Each row is a point. The last column is the point's height on a tilted bowl or saddle (a function of degree 2), plus a little noise. Count its main directions that bend up, bend down and stay straight.

Points, 18 rows:
[[ 4.3 -2.8  0.4  1.5]
 [-2.0 -8.8 -4.8  7.4]
 [-1.6  2.2  1.9  1.8]
 [ 4.1  0.4 -1.9  0.9]
 [-1.8  0.6  1.0  1.1]
 [-6.1 -4.6 -4.1  2.6]
 [-0.4 -1.4  1.6  1.3]
 [-5.2 -0.3  3.0  2.3]
 [ 0.9 -3.0  2.7  2.3]
 [-0.4  0.0 -1.9  1.0]
 [ 3.0  4.7  3.8  3.3]
 [ 4.9 -2.0  2.6  1.6]
 [-0.6  4.8 -1.1  3.1]
 [-2.4 -0.1  7.7  6.2]
 [-2.4  0.0 -1.1  0.9]
 [ 1.1 -0.7 -0.4  0.8]
 [ 1.2 -7.7  1.9  6.2]
 [-3.4  3.1 -0.1  2.1]]
Directions: 2 up, 0 down, 1 straight

Points:
[[-0.8 -0.2  3.3  0.7]
 [ 3.5  3.7 -2.5 -4.4]
 [ 3.5 -7.9  1.2  8.6]
 [ 2.9  1.4 -0.9 -1.3]
 [-1.2 -3.0 -0.8  0.8]
 [-0.3 -2.0  0.2  1.0]
 [-3.4 -1.9 -0.2 -0.6]
 [-4.9 -5.2 -2.6 -3.5]
 [-0.4 -0.8 -4.0  1.4]
 [-1.9 -2.4 -3.0  0.9]
 [-2.9  0.4 -4.1  1.4]
 [ 6.9 -4.0  2.4  4.3]
 [ 5.0 -0.1  1.2 -1.3]
 [-4.3  3.4  4.3  5.0]
 [ 1.2  4.2  4.4  1.3]
 [ 4.5 -2.6 -3.6  2.7]]
Directions: 1 up, 1 down, 1 straight

Points, 22 rows:
[[-0.6  6.4 -3.6  1.2 -2.5]
 [-1.7  2.4 -0.9 -5.3 -1.4]
 [ 0.0  4.4  3.2  1.4 -1.0]
 [-0.5 -0.4  1.0 -5.0 -0.8]
 [-0.3 -0.3 -2.9 -3.3  0.1]
 [ 0.1  0.6 -5.1  0.4 -0.3]
 [-0.6  6.3  2.7  0.8 -2.5]
 [ 2.5 -4.5  1.0  0.9 -2.3]
 [ 2.7 -2.5  0.7  2.0 -0.6]
 [ 4.5  1.9  0.4 -3.5 -1.3]
 [ 4.7  2.1  1.0  2.6 -0.8]
 [-4.6 -1.2 -6.3 -5.9 -6.0]
 [-1.3 -3.5 -3.0 -0.2 -1.1]
 [-9.9  1.8  4.9  0.5 -9.4]
 [-2.8  3.7  2.9 -1.3 -1.1]
 [ 3.4  3.6 -2.9  4.6 -2.1]
 [ 2.9  2.9 -1.9  5.2 -1.7]
 [ 2.7  3.4  0.4 -0.8  0.2]
 [ 0.1 -1.6  2.4  0.2  0.3]
 [-3.4 -0.3 -1.8 -3.3 -0.4]
 [-1.6 -3.7  8.2  1.3 -8.0]
 [ 0.9 -2.5  2.8 -5.4 -2.9]]
Directions: 0 up, 4 down, 0 straight

Points, 25 rows:
[[ 0.0 -1.1  2.9  1.8  3.2]
 [-2.6 -2.9 -8.6 -1.6  6.9]
 [-0.4  1.2 -3.2 -0.9  2.2]
 [ 0.0 -1.6  3.7 -0.6  3.6]
 [-1.5  2.1  7.1 -3.0  6.4]
 [-0.8 -3.3  2.8  0.6  3.5]
 [-2.1  3.2  0.1 -0.7  2.3]
 [-1.2 -0.1 -2.8  3.9  0.9]
 [-3.6  3.2 -7.5 -4.9  5.9]
 [-0.7  3.4  0.9  0.0  2.5]
 [-3.0  1.1 -0.2  0.8  2.3]
 [ 3.5 -4.6  0.9 -5.6 -0.8]
 [-2.9  0.4  2.0 -7.7 -0.5]
 [-1.4 -3.5  3.0 -5.9  0.2]
 [-0.8 -1.2 -1.7  0.5  1.9]
 [ 2.6 -3.0  2.4 -0.8  2.5]
 [ 0.1  2.3 -0.8 -7.1  1.0]
 [-5.6  3.9  2.2 -3.1  3.0]
 [ 3.7  5.1  3.7 -6.9  5.4]
 [ 4.3  0.4  0.0  5.1 -0.3]
 [-1.6 -0.4  5.0 -2.1  4.3]
 [ 7.8 -3.8  1.9  0.4  2.3]
 [ 0.1 -0.1 -1.2 -0.9  1.8]
 [ 3.5 -1.2 -5.8  2.4  1.4]
 [ 1.5  1.2 -2.0  1.2  1.4]]
Directions: 2 up, 1 down, 1 straight

Points (22 x 5):
[[ 2.1  0.5  4.2 -2.3 -0.3]
 [-0.2 -3.0  1.9  2.0 -0.1]
 [-0.4 -2.9 -1.0  0.4 -1.2]
 [-3.5 -3.7 -1.4 -4.7 -5.9]
 [-2.9 -0.2  0.4  1.1 -2.2]
 [-1.9  2.7  6.6 -2.2 -6.7]
 [ 3.5  2.9 -4.8  6.4 -5.0]
 [ 1.9  3.2  3.2 -0.9 -2.5]
 [-3.6 -1.3 -4.1 -3.3 -5.8]
 [ 1.2  1.3 -0.9 -2.5 -1.0]
 [ 7.3 -0.2 -2.2  3.3 -5.4]
 [-4.0  7.7  1.0  0.8 -1.9]
 [ 3.1 -0.1 -4.1 -3.2 -1.6]
 [ 3.6  2.2  1.6 -1.2 -1.0]
 [ 1.8  1.8 -7.6 -1.2 -3.0]
 [-3.4  1.9 -3.3  5.1  0.4]
 [-2.7 -0.8  0.5  1.7 -1.9]
 [ 2.3 -0.9  1.2  3.5 -1.7]
 [-2.9 -3.8  5.2  4.8 -1.4]
 [ 0.7 -3.0 -0.9  0.0 -0.6]
 [ 4.6  5.7 -6.6  6.5 -4.7]
 [ 0.3 -1.4 -1.8 -2.9 -1.5]]
Directions: 1 up, 2 down, 1 straight

Points, 39 rows:
[[ 1.4 -1.6 -0.9 -0.4 -2.5 -3.3  1.8]
 [ 0.0 -8.5  1.0  1.6  3.1 -4.1  1.1]
 [-3.1  2.3  4.7 -2.2  2.0 -1.8  1.1]
 [ 1.8  3.7  2.0 -9.8 -4.9 -2.0 -0.2]
 [ 1.5  0.7 -1.5 -2.4 -0.6 -1.7  1.6]
 [-2.4  6.1 -0.5 -0.5 -1.1  1.5  2.6]
 [-2.3  5.1 -0.5 -2.0  2.4 -0.1  2.4]
 [-3.7 -3.4  1.8  1.9 -5.7 -5.4  6.3]
 [ 1.5 -0.1 -1.4 -4.5  5.9  0.2  3.8]
 [ 8.5 -3.6 -7.6  0.9  0.9 -0.6  3.2]
 [ 3.4 -1.4  3.0 -6.8 -7.3 -0.4  4.6]
 [ 3.9  3.0  3.1  0.6  1.2  3.4  5.3]
 [-4.2 -0.9 -3.4  1.7 -1.4 -0.9  2.6]
 [-7.5  3.2  0.9  1.5 -4.2 -3.0  4.1]
 [-2.3  0.6 -6.2  1.2  2.5 -3.0  3.7]
 [-9.2  0.6  0.8  0.5 -2.9 -0.2  5.5]
 [-4.1  3.6 -2.3  0.4  2.2 -4.6  1.2]
 [-6.7 -3.0 -0.3 -0.3 -3.9 -0.4  4.2]
 [ 6.5 -4.1  1.2 10.0  1.3  0.9  1.9]
 [-0.9  0.7  0.1 -3.4 -0.5  0.2  2.0]
 [ 0.6  1.8  1.4  4.2 -0.3 -2.2  3.0]
 [-0.3  2.5  2.1 -1.6 -1.9  1.1  2.6]
 [ 1.9 -4.2  0.7 -0.4  0.1  1.5  1.3]
 [-1.2 -3.2  4.8 -0.8  4.7  0.2  0.5]
 [-0.2 -3.2 -2.8 -0.7 -0.5  2.9  0.9]
 [ 3.4  1.4 -2.2 -1.5  4.7 -0.2  3.3]
 [-5.5  1.2  4.9 -2.3 -4.0  1.7  4.6]
 [-0.8  1.9 -4.3 -2.1  4.8 -3.3  3.3]
 [ 1.2 -1.8  0.4 -1.3 -2.7 -4.5  2.0]
 [-4.2  1.5 -0.2  0.8  2.3 -0.8  2.8]
 [ 4.6 -4.3 -0.9  1.8 -3.4  3.5 -0.1]
 [-4.1  4.0 -5.9 -0.1 -0.9 -0.1  3.0]
 [-0.3 -0.7  2.7  1.3 -3.0  0.2  3.5]
 [ 4.2 -0.8  0.8 -8.2  2.4  3.5  5.5]
 [-1.6 -1.4 -2.6  1.4  1.3 -0.6  2.0]
 [-3.3  0.2 -1.2  6.6  1.5 -0.1  3.4]
 [ 2.3  1.8  3.2  6.6  2.0  2.3  6.0]
 [-8.9 -2.1  5.3  0.1  6.7 -1.8  1.7]
 [ 1.0  2.9  0.5 -1.2  0.2 -0.5  1.8]]
Directions: 3 up, 2 down, 1 straight
